Each row is a point. The points of each table are mixes of a few directions, plus a little noise. Count the directions of each table, and those that both share. Where both have some left over, give the other angles between the two spaces (their principal angles), to ten degrees, smallest first.
In the rows, 128 means zero.

First, 7 rows:
[[147 147 122]
 [133 133 126]
 [119 119 131]
 [172 172 112]
 [ 59  59 152]
 [144 144 123]
 [122 123 130]]
Second (7 x 3):
[[145  83 142]
 [154 147 121]
 [130 108 134]
 [160 160 117]
 [114 139 124]
 [153 107 135]
 [ 40 151 122]]
Directions: first 1, second 2, shared 1

First (9 x 6):
[[131 129 133 133 114 145]
 [122 124 117 118 158  93]
 [128 127 127 128 129 127]
 [124 126 122 122 146 108]
 [127 128 126 126 133 122]
 [128 128 128 128 127 129]
 [118 123 112 111 174  75]
 [124 126 121 121 147 106]
 [151 139 166 166  25 249]]
Second:
[[140 134 147 147  75 190]
 [122 125 118 118 156  95]
 [122 125 117 117 158  93]
 [116 122 108 108 184  63]
 [126 127 125 126 136 119]
 [141 134 150 150  68 198]
 [130 129 131 131 120 138]]
Directions: first 1, second 1, shared 1

First:
[[116 138 133  96 126 146 120 108 121]
 [169  84 100 191 175  69 123 192 154]
 [ 95 166 153  87  82 175 137  76 106]
 [143 114 119 158 139 106 131 152 137]
 [144 116 124 178 125 104 143 155 137]
 [125 129 127 108 136 135 119 121 126]
 [105 149 140  78 115 161 120  91 114]]
Second:
[[116 117  98  91 164 156  73 169 130]
 [127 122 105  99 134 144 105 142 132]
 [122 155 156 144  63 134 178  82 118]
 [120 126 144 152 160 122 115 146 122]
 [139 125 133 181 109 108 154 144 133]
 [157 127 138 157  90  88 186  91 137]
 [115 125 122  71 176 145  84 123 123]]
Directions: first 2, second 4, shared 2

First (9 x 12):
[[128 116 119 124 168 143 101 101 125 130 147 103]
 [171 140  90 133 135 113  96 126 132 123 116  97]
 [133 156 151 113 106 117 174 100 169 128  97 158]
 [116 107 120 137 141 139 105 147 100 129 150 115]
 [ 67 125 200 101 135 154 196  78 158 137 135 180]
 [132 110 102 148 122 126  94 177  89 126 143 109]
 [138 145 134 123 113 118 148 119 148 127 109 140]
 [134 118 111 135 139 130 103 138 112 127 139 110]
 [134 133 124 139  93 114 135 167 118 126 115 139]]
Second (10 x 12):
[[165 159 116 125 122 118 103 116 128 121 117 124]
 [189 179 108 123 118 111  87 109 127 116 109 122]
 [147 144 122 127 125 123 115 122 128 124 122 126]
 [150 146 121 126 124 122 114 121 128 124 121 126]
 [  7  27 169 137 149 161 208 166 129 152 165 140]
 [131 131 127 128 127 127 126 127 128 127 127 128]
 [122 123 130 128 129 129 132 130 128 129 130 129]
 [ 81  89 144 132 136 141 159 143 128 137 142 133]
 [173 166 113 125 120 116  98 114 128 119 114 124]
 [114 116 133 129 130 132 137 132 128 131 132 129]]
Directions: first 3, second 1, shared 0; angles 30

First:
[[109  67 143 134  40 150 141 132  71 134 119 145 133 126 128 175 161 101]
 [131 110 122 167 124 141 155 107 142 148 113 165 126 168 138 147 123 126]
 [107 104 107 123  55 156 150 170  86 114 123 158 137 122 131 125 166 135]
 [124 147 120 110 133 121 125 126 146 117 141 129 141 111 121 124 118 116]
 [115  84 155 176 102 151 150  90 115 157  99 167 114 182 149 172 124 103]
 [145 166 107 106 171 108 113 151 149 114 144 100 129 104 117  88 124 159]
 [183 128  90 122 162  87 122 145 151 137 157  82 140  88  92 126 140 167]
 [ 96 165 161 113 156 133 112  90 153 117 124 139 126 140 146 123  86  85]
 [140 182 146 101 210 104  84 142 139 113 132  68 104 111 130  73 110 159]]
Second:
[[148 118 120 135 128 107 144 108 146 149 164 141 144 117  84 153 123 128]
 [136 100 128 145 100 127 151 132 107 150 154 155 129 132  89 141 148 148]
 [103 183 122 122 179 146 110 110 183  95  75 125 125 155 207  99  83  93]
 [128 135 134 109 128 118 118 142 113 123 150 114 128 105 105 117 135 138]
 [154  99 125 132 118 106 128 117 125 145 146 108 139 108 101 164 136 125]
 [109 176 122 122 178 144 107 108 181  96  72 115 126 152 208 108  84  90]
 [157 123 126 106 138  89 117 116 137 139 174  97 146  81  76 152 126 125]
 [113 168 125 120 146 127 143 125 151 126 166 173 134 131  94  97 111 140]
 [ 95 119 135 152  97 176 143 158  88 120  83 164 101 178 173  98 150 148]
 [138  59 141 139  71 140 119 164  48 135  97  87 108 124 143 152 183 145]]
Directions: first 5, second 4, shared 3; angles 60

First (11 x 24):
[[132 117 123 114 145 161 168  73  93 166 112 122 108 136  80 177  97  91
  112 109 122 138 117 108]
 [126 137 136 136 113 111 114 165 131 108 139 120 142 130 132  90 126 123
  141 142 121 127 122 139]
 [ 88 134  98 113 143 166 147  69 116 131 111 112  91 138  98 196  88 120
   88 113 147 130 148 103]
 [ 94 127 142 143  98 137 141 179 124 103 142  98 146 158 119  94 100  96
  154 147 124 111 126 117]
 [148  92 144 108 157 110 122  86 151 154 123 186 156 102 170 173 188 171
  119 103 157 123 144 135]
 [203 154  94 158 148 134 114 118 163 153  98 131  63 115 167 127 171 194
  131 142 100 141 145 136]
 [156 128 120  96 165  87  83  74 147 136 122 184 135  73 160 162 176 181
   90 101 155 148 136 160]
 [ 97 116 145 119 133 146 158 117 117 127 118 117 148 163  82 161  75  72
  136 142 144 121 152 124]
 [117 137 152 131 103 101 116 187 113  99 149 111 165 137 106  65 100  84
  153 149 117 128 108 149]
 [151 141 118 152 114 110  98 169 156 115 139 131 115 111 185  81 178 184
  139 135 112 125 120 133]
 [ 96 126 136 139  89 144 146 170  97 117 155  94 136 144 111  83 108  94
  142 126 107 118  90 102]]
Second (10 x 24):
[[ 83 165 114 103 154  87 131 106 125 138  81  76 147 104  93 122 166 160
  184 169 130  78 122 147]
 [123 155 121 148 160  83 131 119 126 140 128 119 146 150 111 122 124 158
  135 133 149 123 121 141]
 [139 132 128 188 149 112 103 148 108 109 176 166 149 151 136 121 111 133
   86 105 142 156 109 111]
 [132 113 131 161 118 147 130 165 133 117 143 156 122 129 147 125 101 119
   94 118 141 145 139 122]
 [106 146 120 169 153 103 105 145 108 108 141 136 155 121 121 119 136 143
  119 134 139 122 110 118]
 [162  87 142  66  72 186 186 127 178 164  93 119  69 134 151 142  91 100
  132 123 123 138 180 154]
 [109 138 121 188 145 112 141 182 138 122 127 145 136 133 135 115  91 151
   98 136 173 128 144 139]
 [125 152 124 103 155  96  75  63  82 115 151 109 162 125  99 132 196 130
  164 125  84 117  73 103]
 [184  96 142  83  90 165 173 108 166 167 123 133  81 163 148 143  89 106
  121 104 125 157 163 148]
 [118  95 135  73  84 190 104 117 115 102 118 120 111  72 139 139 173  81
  146 132  72 116 120  98]]
Directions: first 6, second 4, shared 0; angles 50, 50, 70, 90

First, 10 rows:
[[ 76 179 126 132 147  93  90  78 202  91 120 124  89 119 115 104 161 121
  123 158  81  91 121  97 127 162 123 133 151 142 123 152]
 [176  95 129 147 132 122 140 189  56 154 154 133 153 145 127 145 125 134
  134 108 171 154  91 129 124  83 160 119 155 146 134 100]
 [172  98 152 150  92 151 186 164  90 138 113 113 161 112 122 199 112 157
  114  85 164 149 156 135 126  94 124 139  90 129 132 107]
 [110 133  96 113 146 101  93 140  95 124 136 123  95 159 135 104 151 105
  145 111 147 133 106 100 117 102 130 122 157 123 111 166]
 [108 188 144 144 116 131 131 108 203 121 116 120 165  90 107 130 115 168
  131 139  96 113 135 139 136 179 125 131 119 139 119 126]
 [179  86 134 113 106 191 167 165  82 181 138 144 197 123 144 127  64 143
  141 121 156 165 141 196 141 133 131 118  90 104 136  88]
 [105 106 138 117 156 119 106  68 167 106 134 153  73 135 140  91 148  84
  105 193  78  95 129 125 135 154 125 131 138 129 159 109]
 [153 114 129 120  93 168 168 157  97 151 112 115 171 117 134 161  92 152
  136  85 162 156 162 156 129 117 112 132  81 105 116 131]
 [133 114 123 125 138 122 121 134 110 132 137 134 118 140 133 118 133 115
  129 133 133 130 116 125 127 118 135 124 140 130 133 124]
 [ 67 167 110 120 154  80  78  78 178  83 118 120  56 139 123 100 179 100
  124 145  93  93 122  77 119 139 116 134 158 134 117 176]]
Second, 10 rows:
[[143  78 155 110 103 127 161  88 119 137 154 168 134 154 131 134  93 102
   88 158 100 143 143 148 118 115 105 141 103 112 155  80]
 [115 136 102 117 129 127 116 144 103 124 117 113 111 139 135 126 141 122
  147  96 155 134 134 112 124 111 121 125 128 117 108 168]
 [192  73 184 146 173 110 113 130 163 136 119 104 125  89 126 155 145 140
   75 181  89  93 106 135 126 123 159 125 160 143 160  75]
 [ 89 147  93  84 148 119  78 103 141 132 136 138 107 152 143  60 123  99
  149 146 111 127 117 132 124 148 114 118 144 101 110 166]
 [116 185  91 203 114 172 166 207  66 123 145 147 155 123 117 129 149 156
  208  82 212 147 103 122 170 145 182 113 138 195 129 118]
 [129 141 135 107 120  72 107 120 143 128 125 101 135 138 112 151 125 142
  100 104 111 135 119 101  91  91 104 137 142 108  99 161]
 [ 96 139 112  82 128 128 101  94 160 120  97 104 103 127 140 113 126 117
  126 119 110 119 163 125 118 138  89 133 104  85 103 184]
 [138  58 134  89 148 153 122  91 120 135 127 148  88 142 161  99 121  77
  107 174 105 117 151 155 133 133 114 127 110  96 156 110]
 [102 180 116 168 103 185 169 144 142 111 103 126 146  92 122 142 133 158
  172 102 159 123 162 139 164 176 136 128  89 154 126 133]
 [161 144 158 173 114  85 149 159 124 135 158 131 176 125  93 171 123 167
  108 120 128 141  84 111 114 100 155 132 162 169 132  86]]
Directions: first 5, second 6, shared 4; angles 60

First:
[[156 122 157 168 109 145 144 138 120 122 146 158 142 144 154 105 132 120
   95 116 154 144 116 157 100 151 167 143  98 146 116 121]
 [135 137 133 142 122 137 117 125 129 130 131 124 130 131 131 132 137 137
  122 131 139 132 128 146 125 138 140 115 130 131 136 123]
 [136 125 137 138 122 132 133 131 126 126 133 137 130 133 136 120 129 124
  119 125 134 133 125 134 119 134 139 133 119 133 123 127]
 [182 125 182 209  90 163 146 143 117 122 164 177 154 160 174  92 142 122
   63 109 183 157 107 193  77 178 206 145  78 160 112 114]
 [ 85 118  87  58 161  97 130 121 134 128  99 103 111 103  94 147 108 122
  177 138  80 106 140  64 166  84  64 134 157 104 129 144]
 [124 117 127 119 132 122 141 133 125 125 126 136 128 126 129 121 119 119
  130 124 120 126 127 112 128 121 122 144 122 127 119 131]
 [166 148 160 193  97 159 110 128 126 132 154 137 143 149 154 122 153 144
   89 126 175 148 121 197  98 171 186 104 112 147 140 113]
 [100 169  91 102 140 122  64  99 147 146 108  58 111 110  91 181 150 169
  174 159 114 112 152 134 166 117  93  59 189 104 176 127]
 [112 149 106 110 135 123  94 112 138 137 116  89 117 118 108 157 139 148
  154 143 119 118 140 127 150 120 107  93 160 114 152 128]
 [ 80 101  87  44 168  87 152 128 130 122  96 117 109 100  95 134  93 107
  178 129  67 103 137  39 165  71  54 160 148 104 113 149]
 [133  95 142 126 130 123 175 146 117 114 133 169 134 132 143  96 106  96
  111 110 122 134 114 103 113 122 132 180  95 137  94 134]]
Second (11 x 32):
[[151 137 149 167 110 146 122 130 126 129 144 138 138 141 145 121 142 135
  103 125 156 140 123 167 109 153 163 119 115 140 131 119]
 [121 125 121 116 134 122 130 127 129 128 123 125 125 123 122 130 124 126
  136 129 119 124 130 115 134 120 117 131 132 124 127 131]
 [189 152 183 230  80 176 112 133 122 131 169 153 154 163 173 110 164 145
   62 120 200 160 114 230  78 194 219 104  94 160 136 104]
 [ 56 100  63   7 185  71 147 123 135 125  80  98  97  86  76 149  86 108
  206 137  42  90 145   8 187  50  20 156 168  90 118 156]
 [117 124 118 109 137 119 131 127 129 128 120 123 123 121 120 132 122 125
  140 129 114 122 131 109 137 116 111 132 134 122 126 133]
 [100 117 102  80 150 106 136 125 131 127 109 117 116 112 107 137 111 120
  159 132  94 113 135  80 151  97  85 139 144 113 124 139]
 [109 121 111  96 143 113 133 126 130 127 115 120 120 117 114 134 117 122
  149 130 105 118 133  96 143 107  99 136 138 118 125 135]
 [138 132 137 144 120 136 126 129 127 128 134 132 132 134 135 126 133 131
  117 127 140 133 126 144 120 138 142 124 123 133 129 124]
 [176 146 172 209  90 166 115 132 123 130 160 148 149 156 163 114 156 142
   75 122 186 154 117 209  89 180 201 109 101 154 135 109]
 [126 127 126 124 130 126 129 128 128 128 126 127 127 126 126 128 126 127
  131 128 125 127 129 124 130 125 124 129 129 127 128 129]
 [127 128 127 126 129 127 129 128 128 128 127 127 127 127 127 128 127 128
  129 128 126 127 128 126 129 126 126 129 129 127 128 128]]
Directions: first 2, second 1, shared 1

First:
[[127 184 118 136  95  88 159 117  97 108  98  86 105  98  82 112  43 159
  144 126 127 112 107 112  31 129  67 136  99 108 174  59]
 [140 179 132 121 104 133 113 158  97  85 153  87 124  73  89  96  67 182
  128 155 150 120 162 126  77 122  64 125  65  87 151 100]
 [141 136 126 136 122 134 124 119 128 154 110 142 144 132 139 154 165 120
  129 117 110 131 110 141 120 121 125 138 138 136 141 151]
 [105  66 132 123 156 124 135 101 143 138 148 153 104 166 152 130 152  99
  112 125 137 131 124 122 188 141 185 119 167 156  96 139]
 [103 122 152 142 161 142 118 185 167 122 126 135 180 151 156  92 141 104
  142 119  94 133 177 129 183 133 186 129 120 144 100 158]
 [126 138 138 166 152 125 131 120 128 147 133 148 114 115 168 145 155 108
  115 125 143 115 130 135 175 131 166 119 133 145 123 165]
 [110  68 150 117 146 144 107 105 129 154 165 162 139 174 152 127 189 116
  103 125  91 143 143 147 162 138 175 142 146 167 122 175]
 [158 142  88  93  82 118 144 108 119 119  90 104 114 118  78 153  94 147
  148 126 147 133  73 114  52 115  51 130 143  93 144  67]
 [141 117 116 119 134 144 121 139 144 125 130 135 128 125 136 141 145 118
  130 133 156 132 125 125 165 122 132 114 142 116 101 137]]
Second (11 x 32):
[[115 150 154 149 115 105 124  88  63 109 197 118  66  81 101 102  74 186
   86 176 168 102 159 131  97 133  94 122  65 116 172  96]
 [133 117 124 113 116 141 121 144 151 133 112 140 163 150 113 131 145 126
  141 134 116 138 128 127 130 114 120 133 134 118 121 114]
 [122 130 111 118 117 119 153 165 183 127  54 125 182 169 107 121 110  99
  177 109  98 136 109 106 116 116 130 134 156 118 112  76]
 [146 106 122 115 120 160 108 146 160 140 127 161 163 144 124 149 177 122
  132 152 148 138 133 131 177 103 125 120 139 107 102 127]
 [126 128 117 127 141 124 140 139 146 132  96 119 137 140 147 133 132 100
  145  94 106 134 110 124 128 138 149 131 155 143 115 146]
 [127 120 112 120 170 126 140 131 134 144  86  96 131 145 196 143 161  69
  145  28  51 148  88 141 109 171 185 148 189 192 113 233]
 [114 157 153 161 123 100 129  83  59 105 204 118  46  67 109 105  66 185
   80 181 193  94 159 128 114 135 100 111  63 113 167  95]
 [127 138 123 143 125 120 142 138 147 120 115 137 124 121 117 128 106 125
  137 152 171 115 129 110 158 114 126 109 126 104 113  83]
 [121 134 116 129 135 115 149 143 150 127  85 115 141 143 134 125 113 102
  153  97 106 131 110 117 118 135 143 132 151 138 118 121]
 [143  97 132  94 117 164  92 132 130 147 142 143 170 155 129 140 191 134
  122 122  83 154 134 153 117 123 120 150 134 137 132 174]
 [133 130 144 139 128 133 108 100  87 125 191 136  85  92 130 130 132 160
   89 162 169 116 150 141 143 129 116 118  95 122 142 144]]
Directions: first 6, second 4, shared 3; angles 50
